Each row of a before or after table is a point. One or more steps were done to the points. Then noise was added and the rows were shuffled. The steps act on how far a point lies along the listed directions, d1 being the first. Name the steps. A step turns or swaps two directions, mirrors them in a line or flattens them onto one, adds a multiple of one to another, or multiplies one. Angles are multiples of 10 degrees, from the lower direction toward the higher: turns from -170 to 170, lines from 10 to 170 but not 90. Use the fewest steps. Two steps may share a direction if one is a turn and the other turns, adds or multiplies; they go together, in the order done. Otherwise the lowest direction goes first.

Directions:
(1): [36 21]
(2): [ 21 -36]
Before (10 x 2):
[[  5  57]
 [ 52 -16]
 [  2   3]
 [ 13  29]
 [ 37 -28]
 [ 26 -11]
 [ 20 -18]
 [-23  29]
 [-10  36]
 [ 48  41]]
After (10 x 2):
[[-18 -21]
 [ 37  10]
 [-16 -54]
 [-29 -35]
 [ 41 -47]
 [ 31 -16]
 [-11 -24]
 [ 56  -7]
 [ 30  22]
 [  3  -1]]
Steps: turn d1 and d2 by 90 degrees

Directions:
(1): [-52 -20 -19   7]
(2): [  6  32 -50  -6]
(3): [ -6  -7   2 -59]
(4): [-27  46  26  -1]
Before (10 x 4):
[[-26 -34 -75 -22]
 [ -4 -10 -13  16]
 [-42  14 -19 -23]
 [ 19  23 -26 -15]
 [ -1  -9 -16 -35]
 [ -3   7 -39 -66]
 [ -4  22  13 -19]
 [ 37  -3 -75 -21]
 [ 16 -30 -70  48]
 [ 10  34 -30 -15]]
After (10 x 4):
[[-43 -19  -2  -2]
 [  0   4 -16  16]
 [-10  -8  -9 -35]
 [ -8  -1  12 -17]
 [-24  15 -32 -25]
 [-52 -46 -21  -4]
 [-15 -14 -47  52]
 [-35 -22   1  -4]
 [-27  -3 -70 -28]
 [-42 -19 -16 -58]]
Steps: swap d1 and d2; multiply d4 by 0.4

Directions:
(1): [ 35  35 -40  18 -27  17  38  15]
(2): [ -5 -28 -24  45   5 -59  10   8]
(3): [ 21  51  41   2  24 -38  15 -12]
(4): [  5 -19   7  36  26  33  29 -53]
(5): [-39  33 -18  26  46  20 -13  28]
Before (14 x 8):
[[-18 -58 -18  36  29  20  -1 -11]
 [-35  10 -28  35  24  10  -7  32]
 [-26  20 -20  30  35  31   7   7]
 [-35  12 -18  62  47 -54  12  18]
 [ 40 -21 -31  69  -3 -33  63 -48]
 [-17  29  39   5  25   6  19  -4]
 [ -2 -34  29   6 -16 -47  -5   4]
 [ 38 -19 -36   8 -57  24  28  -1]
 [ -9 -54  -6 -21 -24  19  -8 -29]
 [ 58  46 -11   6  -9 -24  45   0]
 [ 22  -9   1  -1 -18 -51  24 -13]
 [ 24 -21 -64  26 -35  -1  16  11]
 [ 12  26 -47  59  23  44  35 -25]
 [-11 -35   5   0   8 -54 -16  -1]]
After (14 x 8):
[[ 39 -14 -46  -9 -51  27  15  -3]
 [ 31  -3 -47  65   1   9  45 -35]
 [ 66  -7   6   2 -33  24  60 -73]
 [-18  15  28  25  29 -20  23   1]
 [ 56  59  -4  -7  -6  -3  40   1]
 [ -6 -20 -28  48  13 -23  22  -3]
 [-26 -27  -8 -25  -2  50 -17 -18]
 [ 28  15  21 -40 -21   0  15 -20]
 [ -2 -35 -25  37 -14 -39   9  12]
 [  6 -17  52 -34 -26  -4 -11  -3]
 [ 24  11 -31  -5 -41  65  18   5]
 [  4 -72  -6  17   3  17   6 -26]
 [  8 -31  29 -40 -14 -25 -17 -18]
 [ 28 -37  11  20 -22 -79  31 -24]]
Steps: turn d2 and d5 by -80 degrees

Directions:
(1): [ -2 -17 -60   2 -11  13 -58  11 -17]
(2): [-17   0  49  26   5  52 -39  13   9]
(3): [ 62   1   8  41  24 -32 -23   8  13]
(4): [ 14  30   7 -28 -55  -9 -24  -1  49]
Before (14 x 9):
[[-12 -20 -42 -20   6   6   5  -3 -25]
 [ 32  13  13  -1 -15 -23  -9   4  35]
 [-19  12  -2  -8 -15  34   3 -16   2]
 [ 14  -9  -7  21  24  -3  -7  20 -11]
 [  8  -2 -39   4  23  -9  -7  -5 -33]
 [ -2 -16 -25  20  16   4  -7  -2 -19]
 [-31  -7 -19   2 -25  49 -39   5  -4]
 [  0 -12 -43   0  24 -16  23  -6 -22]
 [ 23   3  18  12   3  -1 -39   1  11]
 [ 19   9   2   2 -19 -23 -14  -5  16]
 [  9   6 -37 -16  14 -26   7  -7 -20]
 [ -9  -3 -39 -25 -34  -6   7  -5  -4]
 [ 42  24  37   7   3  -4 -30   0  43]
 [-12  23  13 -25 -33   6  -5 -10  27]]
After (14 x 9):
[[-16  -9  -5 -10   2  -9  57 -11 -20]
 [  2 -27   1  39  58 -12  28  -6 -49]
 [ 21  33 -15 -38 -24 -36   6 -11  21]
 [ 34  61   8 -47 -70 -33 -16 -13  66]
 [  9  34   6 -61 -66 -15   7 -10  59]
 [ 22  42  15 -28 -72 -18 -21  -8  73]
 [  4 -49 -11  55  95  -3  31   6 -68]
 [-42 -45  -7  38  92  28  46  -7 -87]
 [ 11 -44   7  68 119  19   5   4 -68]
 [ 15  -9  31  28  39   1  -8  -1 -14]
 [-24   2   0   3   6  37  16 -18 -16]
 [ 32  32  12 -16 -45 -17 -27  17  55]
 [ 26  44 -21 -50 -75 -36 -11  -9  70]
 [-26  18  51  -5 -23  33  23  -8  25]]
Steps: turn d1 and d4 by 160 degrees; multiply d4 by 3

Directions:
(1): [-11 -11 -35  72  -4  16  32 -38   8 -27 -18  -7]
(2): [-39  24  22  38 -22  18 -63  11  -8  22 -35   5]
(3): [-43  38  42   1  56   4  41   7   2  -2 -10 -25]
(4): [  5  45 -18  32   0 -61  11  19  29  26  16  37]
(5): [-35 -12  -3   4  28   7 -13  -3 -37 -32  42  63]
(6): [-13 -49 -13   1  37 -21   3 -19 -20  67 -25   8]
Before (9 x 12):
[[  -9  -51  -73   15  -16  -20  -25  -31  -16   16  -20   35]
 [  34  -15  -29   -2  -41   28   -3  -33    4  -62    0  -24]
 [  24   61    3   15  -45  -17  -19    4   31  -15  -39  -15]
 [ -12  -43  -18   32  -12   28  -37  -31   -1  -46   13   36]
 [ -11   59   38  -18   25    5    1   27    9   14  -26  -24]
 [  -9   13  -19   57   11   17   31  -45   21  -51   13   16]
 [  11  -25  -19   47    0  -16    9  -31   42   74  -51  -42]
 [  -9   32   25   36  -18   42   13    7   15  -20  -21  -15]
 [  16  -18   39 -101  -13    1   -3   19  -34   -1   29  -14]]
After (9 x 12):
[[  2 -38 -22   6  -9  35 -14 -42 -22 -35 -10  -8]
 [-23 -58 -20  20  13  38 -30 -36 -17 -55  26  51]
 [ 19  -1 -17  42 -21  -1  13 -21  40  11 -10 -27]
 [-11 -37 -59   5 -29   7 -31 -26 -21 -39   4  37]
 [ 30  20 -17   0 -23 -28  -1 -12  22  11 -38  -8]
 [ 11  57  26 -24  27 -18  20  26  19  33 -28 -31]
 [-37  -4 -28  70  31  12  12 -53  -4 -44  27  61]
 [-11   3  12  26  15  24  30  -4   1  -4 -12   1]
 [ 16   4  54 -90 -27   0  -9  27 -11  35 -16 -55]]
Steps: add 0.7 times d1 to d5; multiply d2 by 0; turn d3 and d4 by 20 degrees; multiply d6 by 0

Directions:
(1): [ -2  32   0  -9  -1 -40 -35 -70  20 -18  32 -15 -28  -8  30   3 -57  12]
(2): [-12   3  39   3  32  39  54 -59  24  52  17  34   3  10  19  -8  10  -8]
(3): [ 33   8  58  16  37 -52  -9  -8 -38  -5  22   0 -21  26 -51 -12  29 -18]
(4): [ 23  16  -1  -3 -27  -1  14  18  39  21  57 -37  43  42 -26 -22  -3  51]
Before (10 x 18):
[[-47 -27 -52 -12   3   1 -30  12 -35 -32 -80  12 -25 -68  38  43 -16 -33]
 [  6   3  28  18  21 -12 -17  29 -28 -38 -13 -16  -8   6 -32  -4  35 -36]
 [ 17  24  41   1  31 -36  -9   1 -33   1  15  -3 -10   5  -9  -9  18  -4]
 [  4  -8 -42  13 -22 -35 -46  22 -17 -62 -15   6 -25 -14   9  15 -19  -3]
 [-32   2  23   6  51  -9 -18 -35 -67 -30 -66  60 -47 -55  32  34   4 -64]
 [ 22  22  65  14  46 -91 -42 -53 -32 -38  56 -12 -62  22 -48 -15 -17 -19]
 [ 11 -14  29  -7  36  51  39  -8  -3  25 -32  30   5  25   4   1  48 -10]
 [ 27   5  22   5  21 -16  -4  -7  -4   3  36 -29  19  33 -11 -21  -7  13]
 [ 14 -26   5   8   0  50  36  78 -17  22 -21  13  46  43 -57 -23  89 -11]
 [  3 -16  21  12  17 -15   0  41 -38  -4 -29  -1  -4 -11 -30  17  37 -13]]
After (10 x 18):
[[-21   6  23   5  42  -9 -10 -24 -50 -20 -45  46 -28 -40  20  27   5 -45]
 [-40 -18 -52 -15  -5  -1 -30  12 -22 -27 -60  -1 -15 -55  33  34 -21 -18]
 [  5   1  25  17  17  -5 -12  37 -26 -37 -15 -17  -3  10 -34  -5  38 -33]
 [  8  -7 -41  14 -23 -37 -45  24 -16 -62  -9   3 -23 -10   4  12 -18   0]
 [ 28  17  71  18  49 -89 -35 -39 -40 -33  54  -9 -57  26 -61 -18  -1 -23]
 [  6 -29  -9   4  -7  62  35  80 -13  22 -32  17  47  32 -45 -18  85 -11]
 [ 18  21  41   2  31 -32  -6   8 -35   2  12  -1  -6   7 -12  -9  25  -4]
 [ 10 -14  24  -8  31  57  41  -5   3  27 -32  28   9  24   8   4  45  -6]
 [  1 -17  16  10   9  -9   3  46 -33  -1 -29  -4   1 -10 -31  14  37  -7]
 [ 25   0  23   6  25 -13  -3  -3 -11   1  29 -24  15  29 -12 -19  -3   6]]
Steps: turn d1 and d3 by 10 degrees; multiply d4 by 0.7

Directions:
(1): [ 25 -43  -5  -5  41  60 -24 -27  17  10  27 -31  37   4   7  -9  22  69
   3 -26  -1  11 -46 -21]
(2): [ 13   4  42  27  29  42  34   2  -3  22  -3  -6 -69  28  -2  -6  39  14
  29   8   5 -71  31   0]
(3): [ 30  22 -40  40 -34  10   9  -5   5 -46 -52 -26 -41 -36   6  10  14  34
  16  12 -14  32   6 -61]
(4): [ 61  50  18  30  26  22   5  25  19  41  -1  56   6  15 -14 -14   7 -29
 -23  15  25  52 -26 -23]
Before (12 x 24):
[[ 35  -2  24  35  35  70  36  -9   6  36  -3   1 -24  29 -10 -13  54  27
   23  21  26 -48   7  -3]
 [ 13 -12  60   1  85  74   3   4  12  51  37  18 -13  40 -17 -15  45  23
    9 -15  35 -54 -14   9]
 [-12 -10  -1  -8 -11 -22  -2   6  -4  -4  12   7  11 -10  -1  14 -11 -22
    8  11 -17 -26  20  25]
 [ -2 -18  -3  -7  13   1  -3  -4   9 -21 -12 -38 -27 -27   0  -7 -19  36
    6   3  -6 -18  10  -4]
 [ -1   4  24  11   8  11  23   5  -9  18  -8   4 -58   6  12   9  28  -3
   29  -4  -2 -62  35  -1]
 [ 58   1 -28 -12  12  17 -43  -3  46  25   9  27  80 -10  -4 -13  -6  12
  -37 -19   8 121 -88 -33]
 [-27  23 -34   1 -49 -60  -5   5 -10 -44 -22  -1   0 -29   4  30 -30 -47
    4   1  -8  22  10 -10]
 [ 15 -30  41 -15  39  40 -35 -22  15  49  52  15  41  36   1 -21  -8  11
   -2 -31   6 -10 -39  23]
 [ 34  17  56   9  61  19  42   7  16  81   4  70 -39  23  -8  -4  24 -39
    7  25  18 -16   1  17]
 [ 35 -16  -6  -8  27  37 -19  11   8  21   7  11  88  -4 -23 -14 -13  27
   -6 -24  20  59 -58   5]
 [-31 -38  22 -55  24  -3 -21  -9   6  22  61  -4  86  29 -10  11 -23 -12
  -28 -29  -7  -9 -31  57]
 [-13  -9  48 -26  45  25  -2 -12 -20  39  49   3  35  42   6 -22   3 -27
   -7 -13  20 -47  -7  41]]
After (12 x 24):
[[ 16  13   9  26  -1  13  24   5  -1   3 -29   7 -57 -10  16  10  28  -3
   29   1  -1 -34  34 -33]
 [-12  -6  53  -8  42  31  11 -15 -13  34  28  -9  -6  46   6 -20  15 -13
    8  -7  18 -67  12  31]
 [ -3 -56  -2 -35  27  32 -18  -4   0  10  20 -22  79  -3 -16  -1 -11  39
    9 -38   5   8 -41  36]
 [  1 -17  38   7  65  75  12 -11   8  11   7 -18 -48  25  -7  -5  57  53
   26 -12  17 -71   7  -7]
 [ 20 -10 -11  41  12  73  26 -19  -1   2 -24 -28 -24   6  -4  -8  51  56
   25  21  12 -43   8 -21]
 [  0   9  -2   5  -4 -25  -1  16   6 -19 -27 -13 -31 -27  -5  -4 -27   3
   -5  14  -2  -6  17   0]
 [  9   1  11   7   0 -18   2  17   1   6   6  25   3  -4  -6  14 -10 -38
    0  18 -13 -14  20  23]
 [ -9  29 -18  -2 -28 -54 -10  10  -6 -14  -2  19  26 -14  -2  18 -31 -62
  -13   1  10  38 -11  -5]
 [  4 -69 -27 -49  16  19 -54 -31  32  13  44 -22 102  -2   8 -13 -10  41
  -22 -41  -5  57 -75   3]
 [ -4 -38  43 -13  25  39 -27 -24   5  33  39 -11  12  33  13 -18  -4  30
   13 -24  -5 -54  -9  26]
 [ 31 -31  39   8  59  55  27 -30  17  51   4   9 -36   7   7   2  45  40
   32   5   0 -40 -10 -12]
 [-30 -19  51 -45  24  -2   4   2  -4  35  60  10  42  46 -11   8 -14 -37
  -14 -16  -3 -56   2  61]]
Steps: turn d1 and d4 by -60 degrees; multiply d4 by 0.4; turn d2 and d3 by 30 degrees
